Each point is reached from the start by the listed moves, each made once or not at all, plus a little noise. Is the number of moves made odd or even? Then give how often each move was made.
(in the rows, 128 means zero)

Moves:
(1): [132 120  68  86 214]
(2): [159 133 158  95 163]
(3): [119  88 146 176 121]
Start: [100  86 127 154 121]
Points:
[104  77  73 117 204] -> odd (1, 0, 0)
[102  89 131 148 118] -> even (0, 0, 0)
[136  83 101  79 240] -> even (1, 1, 0)
[ 94  42 146 201 113] -> odd (0, 0, 1)

Moves:
(1): [118 159 126 148  97  96  89 103 134 144 129  88 140  86]
(2): [152 161 125 144 123  92 124 137 132 123 105 159 138 112]
(3): [141 143 160 110 162 142 116 127 138 169 202  72 124  63]
(4): [144 111 108 122 129 136 117 145 128 127 143 127 134  97]
(5): [125 127  95 131 123 143 130 104 149 151 143 130 126 131]
(6): [131 118 111 120 131 142 140 112 140  84 128 143 146 159]
(7): [166 101 168 136 153 140 147 109 148 117 110 130 150 161]
(8): [159  90 121 153 181 160 143 107 111 120 164  85 134 138]
(9): [124 145 141 142 153  71 104 141 164 161 136 107 133  98]
(10): [125 142 130 123 110 116  83 155 128 143 138 128 100 126]
(11): [126 117 140 148 124 151 133 123 140 133 156 114 110 109]
Start: [144 124 142 109 146 116 162 139 122 139 146 103 130 142]
Points:
[181 167 155 199 170  34  67 141 166 193 204  16 120  41] -> even (1, 1, 0, 0, 0, 0, 0, 1, 1, 1, 1)
[162 140 101  97 142 135 117  94 176 167 249  21 158  42] -> odd (1, 0, 1, 1, 1, 1, 0, 0, 0, 0, 0)
[199 119 162 158 153 130 181  99 179 149 151 120 145 144] -> even (0, 1, 0, 0, 1, 0, 1, 0, 0, 0, 1)
[218 131 173 139 191  42 142 156 183 153 127 115 170  97] -> even (0, 1, 0, 1, 0, 0, 1, 0, 1, 0, 0)
[222  60 137 157 244 124 167 105 180 177 200  45 167 124] -> odd (0, 0, 0, 1, 1, 0, 1, 1, 1, 0, 0)
[180 105 157 144 174 110 132 113 222 160 186  88 125 156] -> even (0, 0, 0, 0, 1, 1, 1, 0, 1, 1, 1)

Moves:
(1): [127 117 122 131 117 150  86 147 111 116 134 115 144 124 124 119 107 136
 132 109 131 116]
(2): [134 130 129 131 134 126 119 128 120 138 112 125 133 129 117 127 131 116
 128 109 139 141]
(3): [128 129 126 161 127 124 142 136 153 134 124 122 115 126 124 131 135 132
 127 135 124 144]
(4): [156 123 123 139 136 108 145 127 142 131 114 135 124 131 132 160 155 114
 133 150 121 106]
(5): [140 130  98  98 141 118 128 121 126 128 125 119 153 118 125 111 124 131
 114 122 109 124]
(6): [133 120 136 116 127 118 134 123 119 133 128 135 114 127 131 143 130 121
 133 127 127 108]
(7): [120 149 110 127 124 117 122 115 117 108 130 134 128 121 123 119 130 126
 137 124 149 115]
(8): [134 141 155 115 122 150 133 134 129 134 146 133 118 135 119 123 140 121
 136 107 144 120]
(9): [112  99 142 124 113 126 145 109 123 129 118 149 122 127 148 135 143 131
 135 123 122 137]
(10): [156 130 141 128 121 109 148 119 121 134 109 132 130 101 135 116 137 144
 140 115 104 130]
(11): [119 137 131 130 120 137 133 125 132 124 115 141 144 128 129 129 125 143
 135 123 144 115]
(12): [127 143 125 131 149 104  97 130 127  94 134 116 147 112 117 161 116 118
 119 109 117 137]
(13): [128 135 129 130 128 134 147 144 132 145 107 146 142 132 145 118 133 131
 114 104 130 157]
(14): [110 141 118 129 114 113 127 117 127 139 144 116 118 143 112  84 127 126
 128 151 133 117]
(15): [135 118 114 129 117 122 129 125 124 127 114 128 119 141 125 117 126 130
 134 127 127 137]
(16): [147 131 106 118 139 125 138 122 143 139 106 114 158 132 147 115 116 110
 120 125 120 108]
(17): [149 137 124 119 133 118 132 140 143 129 122 129 124 135 110 129 140 112
 145 127 161 112]
(18): [120 109 120 125 131 136 131 130 117 135 132 124 131 148 141 114 119 122
  96 125 135 144]
(19): [150 140 120 152 110 118 151 140 126 133 131 122 139  97 121 109 116 132
 131 116 101 157]
(20): [138 115 129 133 121 120 113 122 120 129 123 138 120 116 127 124 117 133
 128 133 108 122]
Start: [129 141 142 113 155 111 129 113 139 128 122 130 136 141 125 127 124 143
 137 118 131 145]
Points:
[232 169  63 145 155  44 100 144 136 110  41 123 204 102 104 114 103  94
 147  43 128 148] -> odd (1, 1, 0, 1, 0, 0, 1, 0, 0, 0, 0, 1, 1, 0, 1, 1, 1, 0, 1, 1)
[162 141 131 133 122  65 130 136 105 141  86 122 187 107 115  59 113 132
 124  27 125 215] -> even (1, 1, 0, 0, 0, 0, 0, 0, 1, 1, 0, 1, 1, 1, 0, 0, 1, 1, 1, 0)
[157 135 130 128 109 127 175 127 132 182  74 143 201 157 152  48 128 117
 115  53 142 159] -> odd (1, 1, 0, 1, 0, 0, 0, 1, 1, 0, 1, 0, 1, 1, 0, 1, 0, 1, 1, 0)
[135 164 162  84 124  88 118 109  92 120  89 159 167 137 113  78 136 127
 149   7 202 131] -> odd (1, 1, 0, 0, 0, 1, 1, 1, 1, 1, 1, 1, 1, 1, 0, 0, 1, 1, 0, 0)
[218 151 118 107 116  77 228 103 179 159  52 138 180 100 129  60 145 147
 173  61 107 151] -> even (0, 0, 1, 0, 1, 0, 0, 1, 1, 1, 1, 0, 0, 0, 1, 1, 1, 0, 1, 0)
[200 118  99  64 113  51 141  59 104 139  76 143 150 121 137  54 140 130
 169  98  90  51] -> even (1, 0, 0, 1, 1, 1, 1, 1, 1, 1, 0, 0, 0, 1, 1, 1, 0, 0, 0, 1)
[174 137 112 152 137  59  90 142 125 139  69 112 150 138  93  57 105 138
 118  56 132 195] -> odd (1, 1, 1, 0, 0, 0, 0, 0, 0, 1, 0, 1, 1, 1, 1, 0, 1, 1, 0, 1)
